Rows are points. Before rounding, the points of a table are all equally far from one centre. They may lie mostly on one side of it. Write the centre, to within rounding.

Points (5 x 2):
[[-18.2  19.4]
 [-27.3 -18.4]
 [  3.2   8.9]
 [-13.7  19.6]
 [-23.0  18.0]]
Centre: [-15.1  -1.4]

Points (14 x 8):
[[ -4.2  26.8  -3.8  -2.8 -20.9  -1.8   0.1  39.3]
 [ -6.7  16.5  -3.4  13.0   3.4  28.3  -3.6   7.2]
 [ -1.4  42.2   5.2 -12.7 -17.8  -7.6  -2.6   5.8]
 [ -8.6  22.3  19.3  -1.4 -34.8 -22.0  18.1  15.5]
 [ -7.0  10.3  36.9   9.3 -23.4  20.1 -14.5   6.6]
 [ -4.9   5.0  10.4   2.6 -38.4  25.3   0.4  -4.4]
 [-22.2  22.6   2.0  16.9 -23.8  -9.7   9.2  -4.8]
 [ 16.4  16.6  -3.6  12.5 -22.5  -5.7  -1.3   5.4]
 [-18.5  -6.3   5.1 -26.2  -3.7  30.7   2.4   4.2]
 [-16.3  19.9  21.8 -39.0 -14.7  10.1  17.3   4.0]
 [ -3.3  19.6  42.5 -10.3 -25.8   2.7 -11.7  21.1]
 [-28.4   7.6  28.9  15.3 -21.9 -11.0  -8.5  21.1]
 [ -5.2   0.6   5.0   5.8 -18.0  31.7 -15.4   3.0]
 [-24.1  22.7  24.5   9.0   1.3  -4.5 -12.5  30.2]]
Centre: [ -8.9   7.4  13.8  -5.5 -10.4   2.9   5.6  11.4]

Points (19 x 14):
[[ -1.1   7.4  -5.5  31.1   1.7 -30.9  15.9  -5.7  38.2  -3.5  -3.9  14.7
  -13.4 -30.6]
 [ 12.4  -7.7   3.8  32.0   7.5 -25.6   0.9 -21.3  16.8  17.5  -1.6  -8.7
   -8.4 -31.7]
 [-10.0 -14.5  12.2  30.6  10.3 -13.7  32.4   1.4  37.0   2.7   5.4   4.1
   12.3 -24.6]
 [ -0.8   8.6 -39.2  37.9  -3.6 -21.2  -3.3 -10.0  12.3  19.6  19.1 -17.4
   -3.5 -20.9]
 [ 39.4  10.5   3.2   2.0  -0.8  -3.8  -1.1   1.1  -2.0  22.3  10.7   0.6
   -2.7 -16.1]
 [ -5.7  28.4  -5.0   6.7  -8.6 -14.5 -17.2 -19.5  32.8  17.8  11.0  15.4
   14.6 -18.3]
 [ 31.4   9.3   0.2  24.4   1.6 -30.6 -10.9 -16.9  17.5  10.0  23.4  -2.6
   -0.3 -15.6]
 [ 16.0   1.7  -4.2  13.9 -13.3   0.1 -25.4  12.5  19.2  13.7 -16.7  -4.5
    0.4 -19.8]
 [ 11.2   9.2  -2.0  11.6 -13.9  -5.1 -15.4   2.8  28.0   4.5 -11.7   2.8
  -15.6 -37.5]
 [ 13.9 -14.7 -13.7  10.2  11.8 -21.0 -22.5  15.8  33.2  11.2  -2.5   9.5
  -15.5   2.2]
 [ 11.6   7.1   9.5  15.3  16.7 -27.6   2.6  -2.8 -11.7   5.0  17.2 -26.5
    4.5 -31.9]
 [ 14.0  16.1  11.8  15.7  17.1 -28.9  18.4   2.5  19.3 -21.2  25.2 -22.4
    9.4 -22.1]
 [ 24.8  34.0  -7.1  24.2   0.1 -13.4  -3.6 -20.8  23.9  17.3  24.9  -6.4
  -14.4 -13.5]
 [ 30.9  -2.0 -24.9  32.8  -7.2 -17.1   9.1  17.9  26.5  12.3  19.5   2.3
    3.4 -25.3]
 [-19.4 -15.7  13.2  23.7   1.5  -4.4  -0.6  -7.9  23.2  16.7  25.0  -8.7
  -31.0 -17.9]
 [  3.5  19.3 -13.5   8.6  24.5  -4.8 -17.2  -2.1  10.1  -3.9  -2.7 -19.8
   -0.7 -40.5]
 [ 16.0  17.7  -0.2  37.4   8.5 -11.4 -14.6  17.5  41.0   1.1   6.4   1.3
  -20.9 -25.7]
 [ 19.9   7.1   3.8  46.0  15.4 -22.0   1.3  -9.0  35.0  15.9   4.8 -12.4
   -0.6 -27.5]
 [-11.9  18.1  -2.9  13.6   9.7 -11.6 -17.1 -18.0  -1.6 -10.6   9.2 -29.9
   -2.7  -8.5]]
Centre: [ -3.7  10.2  -4.6  10.7   6.6 -12.5   6.7   9.1  21.2  12.6  11.8  -7.9
  -1.0  -9.5]

Points (28 x 24):
[[ 12.7   2.5  16.7  15.1 -11.9 -12.5  47.5 -13.2 -11.4 -16.5 -24.5 -13.8
   16.4  -5.0  11.7  18.5 -29.3  17.3   0.3 -24.7   0.1  25.7  20.2   9.8]
 [ 12.3  17.4  -5.2   3.0 -25.9 -22.7 -14.0   7.0  -4.8   2.0 -14.5 -18.9
   12.0 -10.2 -12.3  -7.2 -13.0  -6.0 -14.2 -42.7  25.4   8.4 -33.7  -1.9]
 [ 30.2   2.0  19.7   2.3 -29.4 -34.4 -11.8 -16.6 -12.7 -20.6 -24.8  -1.4
   -7.3   4.0 -16.9  -5.8 -23.4   9.4   8.4 -23.3  10.9  31.2  14.4   1.5]
 [ 16.3  -6.6  -8.4  37.6 -50.6 -31.9 -12.9  -5.4  -2.3 -10.7  -8.3 -18.7
   -0.2  -3.6   0.4  18.1  -3.6  -9.0  -5.4 -25.6   1.8  19.8  -1.5 -15.0]
 [ 26.5  13.5  14.7   0.2 -12.0 -33.9  11.3   2.3 -11.0 -36.6 -17.9  12.3
    9.9  -7.8 -15.6  20.7 -40.8 -17.0  -5.1 -25.2   2.0  29.2   9.6   3.8]
 [  9.4  -1.2   4.2  22.5 -10.0 -21.9   4.9 -22.2   9.0 -12.1  -9.5  18.9
   -2.8   6.6  -5.4 -16.5 -31.6  -1.1   2.6   4.3 -38.7   9.8  10.3  -7.2]
 [ -8.4  -1.6   8.2  32.4 -29.1 -22.5  17.8 -15.3 -10.6 -29.2 -11.7 -23.1
   -3.1  16.2 -26.8  22.0 -18.6 -31.4  10.5   2.4   8.5  12.8  -0.3  13.6]
 [ 18.9   4.5   9.6 -11.2 -21.2 -16.5 -24.1  -2.2 -28.7 -22.3 -23.7 -18.4
   29.2 -13.5 -32.8  -0.7  -5.8  -8.4 -11.4 -34.7   8.9  32.3  -2.9   1.1]
 [-15.9   1.0  21.2  25.3 -13.3 -26.6  31.4  -9.2  -5.2 -44.8 -15.8   7.5
   -1.0 -14.6 -13.0  30.4 -45.4   4.4  -0.3 -19.3  -4.1   7.5 -23.4 -15.0]
 [ -6.7  10.6  -9.4  30.6 -17.9  -2.9  18.6   3.3  -1.8  -3.4 -28.6  26.0
    7.6   4.5  -7.6  22.5 -11.2  -0.7   9.5 -16.0  22.8  36.7   5.6 -16.5]
 [  5.8  12.0 -24.6  -4.1 -31.0 -30.4  -3.5  -4.8   8.6 -11.9 -10.2  -3.4
   13.1 -15.7 -32.6   8.5 -20.3  -2.8  -1.0  -3.9  19.8  26.9  -3.9  27.7]
 [ -1.1  -7.0  30.0  -9.9 -17.2 -39.9  16.9  24.4  -6.2  -6.6  15.9   2.1
   -1.6  -5.6 -17.4  16.8 -10.3   5.6   2.4 -20.8  -3.4   9.4   1.5 -14.3]
 [  9.7  -4.0 -19.4   1.1 -20.5  -8.9  -6.9 -17.6  11.4 -27.0   4.6  -5.6
  -15.0   5.3  -0.5  12.4 -13.3 -13.8   7.8  -6.3  32.3  17.5  11.8 -31.7]
 [ -2.9  25.7   9.3  22.6  19.3 -10.0  33.9  14.7  13.0   1.7 -21.9   2.1
   17.5   0.3   0.7  17.8   1.8  -7.0  -0.3  -9.6 -20.8   4.8  -3.9  -7.0]
 [  3.3  11.0 -12.8  20.9  -5.6   1.0  16.2 -33.8  15.7 -43.5  -4.7   0.0
    5.4 -16.0  -0.6   1.8 -17.4 -15.3   8.7 -46.4  12.2  18.8 -10.2   8.4]
 [ 10.5  41.0   1.9  17.6  -3.6 -29.0  -6.3  -7.0  -1.4 -13.0 -14.9 -10.7
   19.5  -6.9 -14.9  18.8 -12.0  16.2  12.7 -33.8  26.1  17.8 -17.3 -10.5]
 [ 14.5   9.5 -14.2  37.1  -7.6 -16.6   3.2 -16.0   0.3 -27.8  -2.2 -17.2
  -22.4 -11.2  -3.8   6.5  -9.4 -31.5   8.2 -15.6  24.0  28.5 -25.9  12.6]
 [ 19.2  31.3  13.6  11.0  -2.3 -30.0   9.8   1.1  -5.7  17.7   4.1 -15.1
  -11.8 -11.3  10.6  22.8  -6.1  14.2 -23.2  -8.3   5.5  -3.0  10.3  -4.6]
 [ 14.7  16.6  -4.2   5.7  -9.8 -31.0  -5.8   6.9 -23.6 -10.1 -44.8   7.9
    7.6  -2.0 -35.2  15.6 -12.8 -27.2  -3.2 -12.2  -2.9   3.8   1.2 -14.9]
 [  3.4   1.2  -0.9   0.6 -24.0 -21.3  -0.7   1.4  18.1 -29.8 -37.5 -17.6
   -7.2  -1.2 -16.9  16.1 -23.0 -35.7 -16.7 -23.8  18.8  -1.2   9.7 -12.7]
 [  0.7  12.2  -9.6  35.1 -29.4 -13.4   2.5   1.9  -8.9 -15.1   7.5 -17.4
    3.6   8.9 -27.8 -17.0 -17.0   5.4 -39.1 -24.7   6.8  26.2   7.8   1.1]
 [ 12.4  11.2  -4.6   1.2  -2.1 -24.6  -5.4  -2.4   8.4 -24.8 -17.9  -8.9
   -4.3  -1.3 -21.8   1.4  -0.8 -38.2   9.6  -6.7  29.9  30.7 -15.3  11.7]
 [ -6.8  19.4 -15.4  22.7 -21.6 -15.7  11.4  -7.9 -15.2 -32.4  -4.5   0.5
   -1.2 -18.0 -24.3  10.4   4.6   0.8 -22.7 -31.8  31.6  22.4  18.7 -12.9]
 [ 10.5 -22.7 -15.1  11.4   6.7 -40.6  -8.5 -15.6  -1.2 -30.3 -25.0 -13.6
   -4.9  -8.2 -10.7  -5.8 -11.4  17.2  10.0 -42.9   0.2  19.3   6.0 -17.6]
 [  6.0  11.9  -6.4   3.0  -7.1 -38.0  35.7 -18.0  -2.5 -37.3 -11.8  -8.2
  -28.3   2.9 -15.6   9.8  -5.7 -11.9 -17.4  -8.0  24.9  15.3  -4.1  -8.0]
 [-15.1   9.8  -7.1  21.0 -20.9 -48.5   5.0  14.1  -3.1  -5.8 -25.1   2.4
    2.5 -15.5 -11.4  -4.8 -16.6  -8.2  23.4  -2.9   6.6  18.6 -15.7   9.9]
 [ 20.7  22.2  18.8  20.8   1.7 -23.8  13.2   1.4  -6.4  -6.8 -23.3  20.7
  -16.8  -8.4 -12.9  24.6 -11.9  11.1  -0.1  -1.4  29.5  10.3   2.7   8.9]
 [ 23.9   1.8  -5.0  12.0 -21.6 -10.7  19.9   9.7 -15.4 -10.3 -12.3  17.7
   18.4 -11.3 -35.8  22.9 -25.2  -5.4 -10.9 -11.2  13.4  12.9  13.8  -5.5]]
Centre: [ -7.1   3.9   1.3   3.8  -6.2  -0.7  -2.4  -5.2 -10.2 -17.8 -13.8 -12.3
  -7.4  -6.7  -4.6  14.4 -14.2   3.8  -7.5 -12.6  -8.6  17.7  -8.0   0.9]

Points (29 x 24):
[[-10.5 -20.7  48.7  24.0 -14.9  -1.4 -11.0 -15.8  26.0 -21.5  -3.9   1.5
    0.7  -5.4 -33.9  12.5 -12.5  38.7  -0.7  -2.9  17.2   9.9 -24.5  23.4]
 [ -5.8 -14.4  41.6  29.4 -16.7  -1.0 -21.9  -0.4 -10.1  -6.0 -19.8  -1.6
  -11.9 -15.5 -20.3  27.6  -7.6  15.9   7.4  15.2   7.2 -11.3 -31.3  30.7]
 [  2.7 -16.9  18.3  33.1 -19.1  -0.3 -18.7  14.5   4.7 -12.0  -9.6   6.4
   10.8   1.9 -36.8  13.4  -7.2  17.8 -16.2  14.1 -10.7  -5.4 -12.9  32.7]
 [ -6.3  -8.6  17.8  10.8  -0.1  13.4  -0.1   3.4  14.6 -15.8 -14.1  -5.0
    6.6  -0.2 -28.0  26.7 -31.2  10.1   4.9  13.3   6.8  18.0 -14.8  42.5]
 [ -8.4 -12.0  -3.9  20.5  -4.2   1.7   5.2   7.4  -2.2  12.5 -22.7   4.4
  -23.5  -0.5 -28.6  12.1 -14.1  16.5   0.4  17.1  -5.1  -7.7 -40.4  26.6]
 [ -5.3 -28.3  19.9  14.4 -13.7 -13.3 -21.2   8.3  -7.8 -11.2 -23.5 -13.6
   20.0 -37.6 -16.8   6.6 -12.9  37.5  -1.7  15.7  10.5  -7.0 -26.0  20.0]
 [ -5.1   0.9  29.5  24.9  -0.2 -10.9 -13.9  16.8  -7.7 -15.6  -9.1 -14.0
    5.8  -4.3 -28.8  25.8   3.7   4.8 -12.1  22.4 -16.7   9.0   0.9  12.0]
 [-17.2 -10.4  28.8  13.4  26.0  -0.5  -5.0 -21.3  10.7  31.5  -5.9  -9.1
    9.1  -9.9 -21.1  15.2  -5.5  19.3 -11.7  13.8  -0.9   3.4 -20.9  31.9]
 [-17.4  14.5  17.1  22.4  -2.4 -21.8   5.8   1.1   6.2  -4.6 -13.2  23.4
   -1.9  -4.8 -34.6   0.8  -1.1  32.6  -8.5  12.3   7.6 -34.3  -5.2   5.6]
 [-17.5 -23.2  36.5   8.7  16.0  -2.0   6.8  -5.3  -7.1 -14.7  -4.8  13.9
    3.4  -2.8 -34.1  14.9  -0.3  24.5  -6.0  28.5  -1.5 -13.6  -0.8   8.8]
 [-23.1   1.5  28.6  34.3 -16.3   4.4  11.5  10.9  14.8  -8.6  -7.3  -4.8
   -2.9 -16.5 -26.4   4.1 -22.0  42.7  10.0  -5.2  28.9 -21.5 -22.1  10.4]
 [-11.1 -12.4  15.9  18.9  -9.6   5.2   0.5   0.8 -27.7 -15.3  -2.5   0.3
   -6.4 -28.3 -34.9  25.2 -21.7  29.5   1.7  13.1  -5.6  -5.7 -35.2  20.8]
 [ 13.9  -8.5  41.5   3.8 -20.6   3.1  -4.1  21.7 -23.5   4.4 -19.4  -8.8
   19.2  -9.9 -31.4  13.9 -13.7  18.0 -16.9  -9.6   0.7 -17.2 -29.0  17.4]
 [-12.7  11.3  13.4  33.3 -11.8  -0.6 -15.0   8.4  18.9 -14.2 -10.0  -2.3
   -7.6 -23.8 -35.9  24.2 -21.1  18.8 -13.5   2.2   2.9 -14.3 -32.0  31.2]
 [-22.4  -6.9  29.9  25.0 -14.5  -0.2 -17.1  17.9  -4.0  -2.7 -17.4   2.9
   -1.6  -8.9 -12.7  22.8   0.5   8.7 -12.3  30.1  11.0 -17.9 -20.8  41.7]
 [-21.7  -9.6  14.6  -1.6   0.2 -19.8 -12.0  12.9 -10.1   2.1 -13.8   9.4
  -24.1 -14.1  -2.5   5.8  25.8  39.3   7.5 -16.2  -7.1 -13.5 -41.6  10.5]
 [  0.1  -2.6  35.2  30.1  -0.6 -32.1   5.7   1.4 -19.5  -2.1 -12.9  11.6
   -7.9   6.9 -17.6   9.2 -10.2  35.0 -10.0   5.9  -9.1 -11.4 -12.8  23.1]
 [ -6.5  -9.9   3.1   5.8 -14.2  -0.2 -55.3 -12.6   9.3   9.3  -4.1  -5.9
  -20.0 -27.7 -19.7   6.7  -9.3  13.6 -10.1  -3.2   3.2  -9.7 -25.1  26.9]
 [ -4.2 -12.4  22.8  21.0 -12.4   6.6  11.5   2.5   0.2 -12.0  12.1  -6.3
    1.8 -15.5 -19.1  22.7 -14.1  20.0   1.0  11.6 -15.8  -9.0  -6.9  40.4]
 [ -4.1 -21.9  17.8  28.4  -1.4   9.0 -20.4 -17.7  -9.4   0.0  -6.9  -3.3
  -11.7   6.1 -31.6   6.1   3.4  42.8  11.6   0.1   6.0 -20.1   2.2  21.0]
 [-19.7 -17.7  18.5  15.2 -17.7 -10.4 -11.2  -3.1  -5.5 -16.0   9.4  -0.2
  -21.7 -14.8 -27.3   7.1 -38.0  29.0  10.3   9.5   2.9 -17.4 -30.4  25.8]
 [-10.7 -28.9  28.3  23.7 -16.0   6.3  -6.2   4.7   6.7  12.2 -22.2   9.8
    9.9  -8.9 -24.8  18.7   6.8  39.3  16.6  -6.2  -9.4  -9.5 -22.0  28.6]
 [  5.8 -39.5  31.1  30.2  -7.9  -2.6 -12.3  12.5  15.5  -1.9 -19.0 -14.3
    0.4  -8.4 -12.3   4.1  14.0  24.6 -15.8  11.8   3.9  -3.3 -13.7  22.9]
 [ -6.0 -18.7  17.9   5.0 -15.1 -19.2  -2.3 -25.9   7.7 -18.1  -7.4 -17.0
   26.7  -5.0 -26.7  18.4   4.6  -0.5 -11.6  12.6  -8.9 -31.5 -24.2  16.9]
 [ -9.9  -5.6   9.0  23.9 -16.8 -15.3   2.2  -3.9   2.2  10.0  -5.9   6.2
    9.2  -9.3 -32.1  12.8 -12.1  27.5 -11.1   9.7 -22.9 -25.6 -23.3  33.9]
 [ -4.9  11.2  21.4  13.7 -28.3  -3.3 -16.6 -11.1  -0.3  -7.1 -18.6  12.1
    3.6 -17.9 -37.8   3.4  12.6  31.1   0.7  17.8  -3.1   7.1  -3.5  26.7]
 [-25.6 -26.5  34.9  18.1   5.8  -3.5  -2.0 -20.0 -19.1   3.7   4.1  22.2
   22.4  -8.1 -30.1   9.4  -9.8  -8.8  13.8  -4.6   1.4 -27.0 -21.9  21.8]
 [  4.1 -14.9  25.6   9.1 -11.6  -5.8 -15.7  15.8   4.2 -11.8  21.4   1.1
    1.1  -3.0 -34.6  37.1 -12.2  33.8 -10.2  -4.2 -14.4  -4.3  -2.9   5.3]
 [ 13.0   5.1  16.4  46.5  -5.2 -11.1 -18.3 -16.0 -15.0  -3.3 -21.5 -12.1
   -6.5   2.5 -12.6   2.8  -9.0  27.0  -5.2   3.6  14.1 -13.8 -18.8   8.9]]
Centre: [-23.8 -11.8  12.0   5.0  -9.9 -10.7  -4.1  -2.7  -5.0  -1.3  -7.3  -2.3
   1.6  -6.2 -18.3  11.3  -2.4   8.9 -11.5 -17.9  18.9   2.8 -12.5  10.3]
